Each point is reached from the start by the listed moves, each made once or not at all, plus a little noise. Is the number of moves made odd or even? Then give how often each move was made.
In the rows, zero is written as 128.

Moves:
(1): [150  98  67]
(2): [ 88 164 108]
(3): [173 162 150]
Start: [143 127 130]
Points:
[103 163 110] -> odd (0, 1, 0)
[170 166  71] -> odd (1, 1, 1)
[126 132  49] -> even (1, 1, 0)

Moves:
(1): [126 145 131 124 138 140 124 145 117 142 109 126 108]
(2): [143 151 138 135 126  98 144 100 140 158 146 151 102]
(3): [125 154 165 139 118 113 109 146 136 101 130 149 131]
(4): [ 90 138 120 139 116 117 144 121 116 138 119 130 124]
(5): [155 122 142 181 180 147 116 145 134 101 122 128 156]
(6): [121 132 129 126 110 147 120 104 134 112 119 122 120]
(7): [116 121 130 140 108 139 137 120 122 144 143 147 115]
(8): [118 121 123 153 147 124 121 127 149 129 176 120 104]
(9): [157 112 163 159 135 141 123 146 141 128 103  80 161]
(10): [117 115 161 117 120 124 125  99 110 129 134 130 118]
(11): [160 128 116 147 123 126 110 129 101 105 135 108 126]
(12): [118 119 115 155 142 119  97 125 137 171 138 134 151]
Start: [109 119 170  87 133 174 104 159 135 143 137 107  86]
Points:
[188 120 208 231 191 188  61 169 131 197 140  85 110] -> odd (1, 1, 0, 0, 1, 0, 1, 0, 1, 0, 1, 1)
[100 138 246 169 110 178  33 150  99 145 102  62 102] -> even (1, 0, 1, 1, 0, 1, 0, 0, 1, 1, 1, 1)
[111 153 220 179 122 187  61 180 131 103 132  47  66] -> odd (1, 0, 1, 1, 0, 1, 0, 1, 1, 0, 1, 0)
[123 168 217 204 200 166  41 155 186 160 181 141  65] -> odd (1, 1, 1, 0, 1, 1, 0, 1, 0, 0, 0, 1)
[159  94 195 249 192 234  29 173 143 151 159  50 104] -> even (1, 0, 0, 0, 1, 1, 1, 1, 1, 0, 1, 1)
[ 88 111 210 142 163 179 106 139 111 126 129 110 102] -> odd (0, 0, 0, 1, 1, 0, 0, 0, 0, 1, 0, 0)
[107 141 216 195 119 175  55 194 107 175 118  85 106] -> odd (1, 0, 1, 1, 0, 0, 1, 0, 1, 0, 1, 1)

Moves:
(1): [142 134 120 121 124 136 114 113 138 122 117 143 140 133 133 124 103 134
 118 129 132 123 111 143 120]
(2): [125 150 134 106 139 125 140 142 104 127 120 126 142 130 120 135 130 121
 125 139 120 145 131 112 127]
(3): [119 114 136 114 150 127 129 105 116 138 129 134 137 139 125 121 109 123
 126 113 106 125 136 128 134]
(4): [118 128 127 138 129 125 109 133 117 122 123 111 114 137 130 132 103 139
 116 135 132 119 127 125 119]
(5): [124 133 105 137 138 128 116 116 124 129 121 121 132 111 132 121 133 140
 125 134 130 136 130 128 131]
(6): [131 141 137 123 129 113 119 119 127 113 143 126 129 117 120 131 124 118
 133 116 147 139 130 139 130]
(7): [132 153 145 125 137 152 134 105 135 154 136 104 115 123 123 119 145 142
 130 123 123 109 105 119 132]
(8): [130 127 126 129 132 127 139 126 118 135 132 132 139 136 119 124 108 136
 152 144 147 130 138 130 149]
(9): [116 128 123 121 148 109 148 141 137 124 132 137 120 126 134 133 107 123
 130 137 150 154 113 123 129]
(10): [122 139 132 142 130 133 133 114 119 144 136 114 135 125 147 123 107 123
 134 108 131 138 117 138 129]
(11): [151 132 129 126 133 114 125 141 139 130 124 121 135 131 122 125 141 123
 125 121 141 129 131 119 125]
(12): [125 147 134 152 132 118 138 112 132 126 126 142 125 154 133 120 119 130
 136 140 121 130 141 121 137]
(13): [146 132 147 145 123 132 127 117 123 116 121 122 129 100 141 100 115 133
 108 126 131 137 105 132 132]
(14): [114 138 122 125 133 144 138 138 121 115 135 136 147 130 124 130 129 106
 114 128 133 124 108 120 132]
(15): [127 122 128 110 134 146 122 127 127 117 125 131 127 124 120 127 130 134
 142 111 127 117 135 119 108]
(16): [125 127 136 125 144 139 117 131 141 122 131 138 122 121 157 142 136 136
 134 133 131 125 141 129 129]
(17): [116 138 130 138 130 112 128 133 138 148 128 132 135 129 115 122 135 103
 124 135 131 121 139 123 120]
(18): [111 121 150 129 107 132 126 115 125 128 143 130 142 162 126 114 153 143
 117 125 147 130 133 138 101]
(19): [114 135 140 137 116 115 105 128 132 137 124 137 133 128 128 101 114 133
 132 130 138 141 108 103 133]
(20): [126 127 125 101 111 112 142 115 151 147 156 117 129 120 123 110 126 116
 124 148 127 121 118 109 122]
(21): [122 130 135 101 134 106 129 104 117 116 104 133 119 143 142 131 139 120
 135 117 138 109 140 138 131]
(22): [132 121 128 123 123 131 133 115 107 140 133 136 133 145 136 124 131 120
 135 135 124 143 101 128 122]
(23): [122 118 141 126 123 140 127 112 130 129 122 129 120 130 118 119 126 121
 128 126 131 146 138 123 130]
(24): [114 122 127 123 125 139 129 128 131 111 118 123 146 145 133 132 132 130
 140 148 115 133 127 154 122]
Start: [140 130 135 120 130 140 150 130 123 120 119 123 115 152 127 131 139 122
 108 118 135 132 119 126 108]
Points:
[ 97 181 187 122 140 141 166  89  91  54 117 145 174 217 118  86  52 122
  95 177 203 204  85 149 100] -> even (1, 1, 0, 1, 0, 1, 0, 1, 1, 0, 0, 1, 1, 1, 0, 0, 0, 1, 0, 0, 0, 0, 1, 1)
[108 134 153 102 152 114 175 119 181 151 142 108 133 154 152 113 125  72
 125 152 170 174 116 121  90] -> even (0, 0, 0, 0, 0, 0, 0, 0, 1, 1, 1, 0, 0, 0, 0, 1, 1, 0, 0, 1, 0, 0, 1, 1)
[ 87 149 182  56 125 126 148  34  95 136 122 156 143 222 147  63 151 137
 160 164 182 168 138  69  92] -> even (0, 1, 0, 0, 1, 0, 0, 1, 0, 0, 0, 1, 0, 0, 1, 1, 0, 1, 1, 1, 1, 1, 1, 0)
[120 173 168  81 111  99 102  75 131  92 116 132 141 133 123  57  76  77
  75 117 191 101  61  97  74] -> even (1, 0, 0, 1, 0, 1, 0, 0, 0, 0, 0, 0, 1, 1, 1, 0, 1, 0, 1, 1, 1, 0, 0, 0)
[ 86 130 157  69 132 134 187 107 126 102 192 148 172 201 149 120 132 100
 137 180 202 178  73 143  93] -> odd (0, 0, 0, 0, 0, 1, 0, 1, 1, 0, 0, 0, 0, 1, 0, 1, 0, 1, 0, 1, 0, 1, 0, 1)
[ 29 123 197  72 170 160 137 116  84 115 115 160 170 232 127 100 112  90
 108 147 156 191  93  86  49] -> odd (0, 1, 1, 1, 0, 0, 0, 0, 1, 0, 0, 0, 0, 1, 1, 1, 1, 1, 1, 0, 0, 1, 1, 1)
[ 80 152 170  89 139 156 147  91 181 137 152 108 151 170 141  68 175 124
 103 162 195 171  62  82  84] -> odd (0, 0, 0, 0, 1, 0, 1, 0, 1, 0, 1, 0, 0, 1, 0, 1, 0, 1, 1, 1, 0, 0, 1, 1)
[ 74 165 189 110 146 173 108  47 128  82  83 120 133 177 186  62 108 157
  72 146 201 157  40 136  83] -> odd (1, 0, 0, 1, 1, 0, 1, 0, 1, 0, 0, 0, 1, 1, 0, 1, 0, 1, 1, 0, 1, 0, 1, 1)
[ 88 138 158  64 172  90 184  32  87 117 141 122 135 227 155 101  36 101
 175 135 163 154 106 141 105] -> even (0, 0, 1, 1, 0, 1, 0, 1, 1, 1, 0, 1, 0, 0, 1, 0, 0, 0, 0, 1, 1, 1, 0, 1)
[137 174 209  62 128 135 109  48 166 104 126  92 137 171 147  75 156 129
  88 121 193  80  97 145  31] -> odd (1, 0, 0, 1, 0, 1, 1, 0, 0, 0, 1, 0, 1, 0, 1, 1, 1, 1, 0, 1, 1, 0, 0, 1)
[ 95 187 249  81 173 130 115  19  95 123 113 116 123 175 178  63  54 141
  80  87 200 177  63 123  94] -> even (1, 1, 1, 1, 0, 1, 1, 0, 1, 1, 0, 0, 1, 0, 0, 1, 0, 1, 1, 0, 1, 0, 1, 0)
[ 66 152 239 129 154 136 111  63 136 126 134 112 125 173 141  59 103 131
  93 129 179 176  85 125  83] -> even (0, 0, 1, 1, 0, 1, 1, 0, 1, 0, 0, 0, 1, 0, 0, 1, 1, 1, 1, 0, 0, 0, 1, 1)

Moves:
(1): [134 139 142 124 130 121 132 140 113 125 124 105 133 132 132 125 121 130
 116 115 135 128 125 129 128 125 132]
(2): [128 112 137 124 124 121 130 122 130 121 136 126 126 134 126 124 130 126
 125 133 128 122 127 140 119 119 133]
(3): [118 111 134 135 128 119 124 141 124 136 124 119 126 141 139 100 131 114
 129 128 121 122 134 144 110 130 113]
(4): [121 121 152 115 122 139 152 142 117 138 125 116 138 144 135 122 125 105
 135 137 127 115 130 134 123 130  99]
(5): [131 114 125 136 118 118 135 126 147 120 127 125 130 108 109 133 149 141
 137 116 132 138 128 127 104 120 120]
(6): [135 139 118 138 117 126 136 142 141 119 134 121 116 135 129 119 124 125
 146 121 142 124 126 122 143 126 114]
(7): [134 120 128 139 125 147 150 117 111 113  98 153 133 116 133 139 126 136
 121  91 115 118 134 130 111 107 129]
(8): [121 123 142 139 133 128 130 133 141 134 120 125 141 126 123 119 110 124
 131 123 143 126 130 127 132 136 136]
(9): [131 138 129 123 146 139 126 110 139 145 133 141 115 114 136 132 132 122
 141 130 117 110 120 117 126 136 120]
(10): [114 121 125 121 130 123 111 128 133 128 122 130 131 128 119 138 136 125
 151 118 123 135 145 144 140 112 127]
(11): [132 130 127 115 107 131 133 130 120 125 109 103 123 121 138 132 116 127
 114  97 113 127 123 128 136 139 146]
(12): [142 123 129 117 125 129 128 129 138 125 109 111 129 108 110 135 114 125
 132 129 120 132 127 140 130 163 114]
(13): [124 135 130 131 121 117 125 138 131 129 116 117 128 129 118 121 133 139
 139 127 125 120 111 132 112 123 121]
(14): [127 130 113 152 127 132 113 119 121 126 133 127 138 131 123 125 126 129
 117 135 138 132 131 127 123 147 132]
(15): [120 144 153 128 118 106 136 142 140 132 129 150 121 134 108 130 124 141
 134 108 125 124 140 142 113 130 126]
(16): [141 116 129 120 114 146 120 122 155 147 114 113 125  95 115 117 123 129
 136 132 125 126 117 138 105 121 131]
(17): [136 124 144 130 129 143 132 118 129 117 140 128 134 139 133 123 125 129
 108 133 128 132 144 127 132 135 137]
(18): [132 113 123 145 126 137 121 150 125 144 122 117 136 135 155 124 136 122
 117 123 137 127 145 147 137 110 139]
(19): [126 129 138 112 120 118 122 123 128 125 121 111 132 127 126 128 125 156
 122 117 147 141 139 142 134 122 153]
(20): [120 134 135 117 124 123 132 129 147 128 112 125 143 119 121 131 109 122
 126 121 133 110 132 120 146 114 123]
(21): [137 125 125 115 130 127 122 121 139 127 131 132 131 136 113 116 139 127
 135 136 144 116 114 114 126 116 146]
(22): [142 143 128 138 134 160 128 149 137 135 142 135 132 113 140 132 142 122
 113 141 140 150 115 141 140 131 123]
(23): [126 113 105 136 137 157 137 135 130 117 136 106 125 130 113 127 133 119
 111 141 136 148 130 145 139 126 104]
(24): [130 140 122 136 131 116 135 136 132 128 142 129 125 145 134 120 126 126
 135 130 130 132 127 132 114 135 124]
Start: [135 137 128 136 105 129 118 125 115 128 115 128  95 112 143 124 134 123
 149 133 124 136 132 132 147 134 108]
Points:
[143 110 160 101  40 145 151 178 155 140  63  24  78  95 106  81  97 113
 153  94 129 144 148 212 128 168  53] -> odd (0, 0, 1, 1, 0, 1, 0, 0, 0, 0, 1, 1, 0, 0, 1, 1, 0, 0, 1, 0, 0, 0, 1, 0)
[123  93 191 147  78 122 126 132 110 115  60  81 153 137 113  73 142 140
 153  71 165 123 162 175  87 101 114] -> even (1, 0, 1, 1, 1, 0, 1, 1, 0, 1, 0, 0, 1, 1, 0, 0, 1, 0, 1, 0, 1, 0, 0, 0)
[146 128 164 140  79 221 155 179 187 160  81  42 106  84 148  61  98  65
 142 131 135 110 110 168 152 147  37] -> even (0, 0, 1, 1, 0, 1, 0, 1, 1, 0, 1, 0, 1, 0, 0, 1, 1, 0, 0, 1, 0, 1, 1, 0)
[140 138 133 171  69 126  94 157 145 165  89 108 101  96 124 103 135 142
 151 118 136 123 138 175  96 125 118] -> odd (0, 0, 0, 0, 0, 0, 0, 0, 0, 0, 0, 0, 1, 1, 1, 1, 0, 1, 0, 0, 0, 0, 0, 0)
[183 144 120 164  59 177 134 128 165 138  43  76 105  63 151 106  86 118
 144  65 110  91 133 157 123 152 102] -> even (0, 0, 0, 0, 0, 1, 1, 0, 1, 0, 1, 1, 1, 1, 0, 1, 1, 1, 0, 1, 0, 0, 0, 1)
[158 139 173 137  59 148 129 181 165 136  60 106 116  72 141 123 120 150
 146  44 162 132 167 218 155  40 131] -> odd (1, 1, 0, 0, 0, 1, 1, 0, 0, 1, 0, 0, 0, 0, 1, 1, 0, 1, 1, 1, 0, 1, 0, 0)
[131  93 147 174  83 150 135 221 170 130  93   7 147 119 130  73 121  85
 143 111 208 170 175 243 161 131  46] -> even (1, 1, 1, 1, 1, 1, 0, 1, 0, 1, 0, 1, 0, 1, 0, 0, 0, 1, 1, 1, 0, 1, 1, 1)
[137  82 153 165  76 158 178 194 117 123  77  97  87 139 143  93 123  88
 146  91 123 114 174 223 121 125  27] -> odd (0, 1, 1, 1, 0, 1, 1, 0, 0, 0, 0, 1, 0, 0, 1, 0, 0, 1, 0, 0, 0, 0, 1, 0)
[130 160 172 133  81  73 119 195 174 138  71  70 117 121 119 110  81 139
 177  60 179 134 186 198 185 125 114] -> even (1, 0, 0, 0, 0, 1, 0, 1, 0, 1, 0, 1, 0, 0, 1, 0, 0, 1, 1, 1, 0, 0, 0, 1)
[120  99 201  99  31  87 129 171 206 163  46  53 133  99  92  81 124 140
 196  59 164 103 146 206  96  68 139] -> even (0, 1, 0, 1, 1, 0, 0, 1, 0, 1, 1, 0, 1, 0, 1, 1, 0, 1, 1, 1, 1, 0, 0, 1)

Moves:
(1): [140 138 132 130 127 128 125 132 135 120 103 138  94 134 109 126 142 148
 122 133 134 127 126 122]
(2): [124 150 132 139 139 147 123 132 133 122 134 132 138 137 148 121 109 123
 141 146 148 143 133 115]
(3): [144 115 115 119 119 117 136 137 139 125 125 168 163 136 125 108 130 118
 115 148  87 105  98 112]
(4): [123 101 140 137 109 129 113 115 137 110 114 149 127 129 149 108 110 106
 145 122 133 112  99 128]
(5): [ 94 101 111 123 111 121 106  83 135 103 112 118 138 138 118 128 142 100
 121 104 122 143 113 137]
(6): [149 101 127 143 112 130 140 123 122 106 117 107 120 126 131 100 137 123
 131 116 124 140 138  86]
(7): [104 131 130 152 113 157 140 126 153 147 110 139 140 120 127 150 122 133
 130 112 113 140 149 126]
(8): [130 123 102 129 147 126 119 117 157 132 114 137 150  93 173 120 186 159
 126 144 131 134  91 127]
(9): [143 148 130 118 138 116 123 107 112 130 126 120 137 164 149 137 133 125
 128 126 124 109 136 109]
(10): [128 113 105 131 131 140 129 117 132 152 132 144 127 135 127 128 122 126
 126 109 153 166 129 108]
(11): [119 118 119 127 115 120 114 120 119 131 143 144 102 137 125 135 137 110
 142 148 126 133 124 118]
(12): [126 112 132 126 139 115 140 126 132 124 128 138 139 106 129 150 102 128
 132 121 136 133 146 114]
(13): [156 128 137 153 131 108 112 113 132 140 131 124 134 147 136 133 128 131
 125 150 119 134 137 125]
(14): [156 110 120 141 122 154 107 115 111 148 139 152 119 143 115 132 159 165
 156 140 130 146 152 156]
(15): [120 133 123 131 146  94 146 149 113 134 136 131 132 127 114 120 135 127
 158 100 108 148 142 155]
(16): [129 137 135 146 128 147 133 130 127 104 131 135 141 121 136 136 155 118
 124 118 131 118 132 112]
(17): [142 139 121 162 124 135  99 109 104 143 116 131 126 153  95 140 114 100
 142 162 142 114 121 131]
(18): [ 85 135  72 137 161 143 103 134 127 137 116 144 128  91 152 117 110 118
 100 147 128 141 146 127]
(19): [145 153 116 111 113 110  87 156 106 139 115 130 119  89 122 125 140 109
 132 120 119 106 139 135]
(20): [138 118 113 128 119 122 114 131 147 115 148 115 131 131 114 130 112 133
 123 124 126 122 119 121]
(21): [161 133 135 130 125 134 133 160 149 118 110  97 154 142 149 158 142 123
 138 122 127 123 146 132]
(22): [ 92 144 130 118  98 112 133 131 113 156 120 138 146 127 118 114 103 138
 126 153 178 133 151 135]
(23): [137 102 103 124 115 113 145 125 116 123 108 143 116 146 144 141 103 156
 122 134 132 150 102 145]
(24): [127 115 132 146 138 130  95 127 126 123 120 126 141 143 133 125 140 127
 129 115 124 131 138 113]
Start: [134 117 117 138 140 146 148 125 106 130 141 141 135 142 127 121 103 140
 115 143 121 104 140 136]
Points:
[231 101  28 186  75  65  20  86  98 139  41 215 212 226 157 116 143 157
 190 218 134 107  97 176] -> even (1, 1, 1, 1, 1, 0, 0, 1, 1, 0, 0, 0, 1, 1, 1, 0, 1, 0, 1, 1, 1, 1, 1, 0)
[174  54  63 222 120 114  58 117 150 150  93 162 176  98 178  81 155 134
 161  70  95 159 142  82] -> even (0, 0, 0, 1, 0, 1, 1, 1, 0, 1, 0, 0, 1, 0, 1, 0, 0, 0, 1, 1, 0, 0, 0, 1)
[124  64   7 219 110 165 133 138  80 213  93 240 196 151 102 136  80 112
 174 187 142 190 247 102] -> even (0, 0, 1, 0, 0, 1, 1, 0, 0, 1, 1, 1, 0, 1, 1, 0, 1, 1, 0, 0, 1, 1, 0, 0)
